Each row is a point. Two turns around zero, p and q, are shown by what they do to some points. Write where each new point lands after one turn and then the other. Backwards means that the second turn is done in reverse. Each puzzle has new turns, and all numbers are rounded.

Turn p:
[-20  -4  23] => [ 10  26 -12]
[14 18 14] => [ 24 -11  -1]
[-10  -7 -48] => [-47 -16  -3]
[16 -7 11] => [12  2 17]
Turn q:
[25 39  1] => [ 15 -43   9]
[ 18  10 -28] => [  3 -24 -25]
[ -9 -14  16] => [-9 17 12]
[-32 -20  -2] => [ 4 37 -6]
[ -2 -14  13] => [-12  11   9]
Where do these land?
p, then q: [-10 -28 -37] => [27 37 13]
q, then p: [ 6 30 26] => [24 22 23]
p, then q: [15 11  5] => [-19  -4   0]
q, then p: [ 13 -23   6] => [ -8  12 -23]
q, then p: [-24   9  -1] => [ 15 -19   7]

Turn p:
[ -2  27 -12  16   5  -2] => [-14  16   3 -22 -13   2]
[-17   7  -2  16   1  13] => [ -1   8 -17 -20   5   3]
[-15 -17  -5  -8 -18  -6] => [13 14 -6 18 15  1]
[  0 -18  48   3  -1  -9] => [ 11 -31  17  -3  36   7]
[-21  -1 -14  -7   0  46] => [ 17   1 -47  -6 -14   7]
[  6   4  11 -23 -11  -8] => [14 -4 17 14 -5 13]
[ 34  -1  -7   1 -27 -11] => [ 16   7  28   7 -12 -27]
[  7  10 -11   3  21 -20] => [-30   3  11   2  -8   0]
[  7 -12  -7  -1  31  -2] => [-27 -16  -9  11  -3  -6]
Turn q:
[ -9  16 -24   3  -5  -4] => [  3 -17   7  15 -19   1]
[ 12  -6 -12  23  24 -23] => [-28   3 -19  23  -2 -16]
[ 11   6  -6  18 -24  24] => [ -5  -6  -7 -20 -24  24]
[ 24 -15   1  -5  15 -32] => [ -3   5 -32  18  21 -16]
[-24 -12  21  -7 -14   0] => [ 21  24  15 -12  -1  -7]
[ -4  -8  -2 -20  14   9] => [ 2  1 13  8 21  9]
[-10  19  21 -13 -11  26] => [ 11 -10  23 -32   4   6]
Where do these land?
q, then p: [ 5 16 11  4 -7 -6] => [ 2  4  7 21  1 -1]
q, then p: [45  2  6 -7 -6 10] => [-10   0 -34  26 -18  -5]
q, then p: [-13  -1 -13  31 -14  -4] => [27 25  8 -9  4 -1]
p, then q: [-14   8 -25  -5 -12  -9] => [ -3 -25   6 -10 -18  -5]
q, then p: [46 -5 12 -7 -3 39] => [ -1 -14 -49  22 -25  14]
q, then p backwards: [-19 -11  -1   7   2 -11] => [  7   0 -18  -4 -13 -10]
q, then p backwards: [-26 -12   7 -11  -8   1] => [  3   8   0  -2 -29 -11]
q, then p: [  2  -6  -2  -2   9 -15] => [-15   7   3  -6   3  -5]
q, then p: [-25   9   6 -10  39  -6] => [-21 -15  16 -11  33  16]
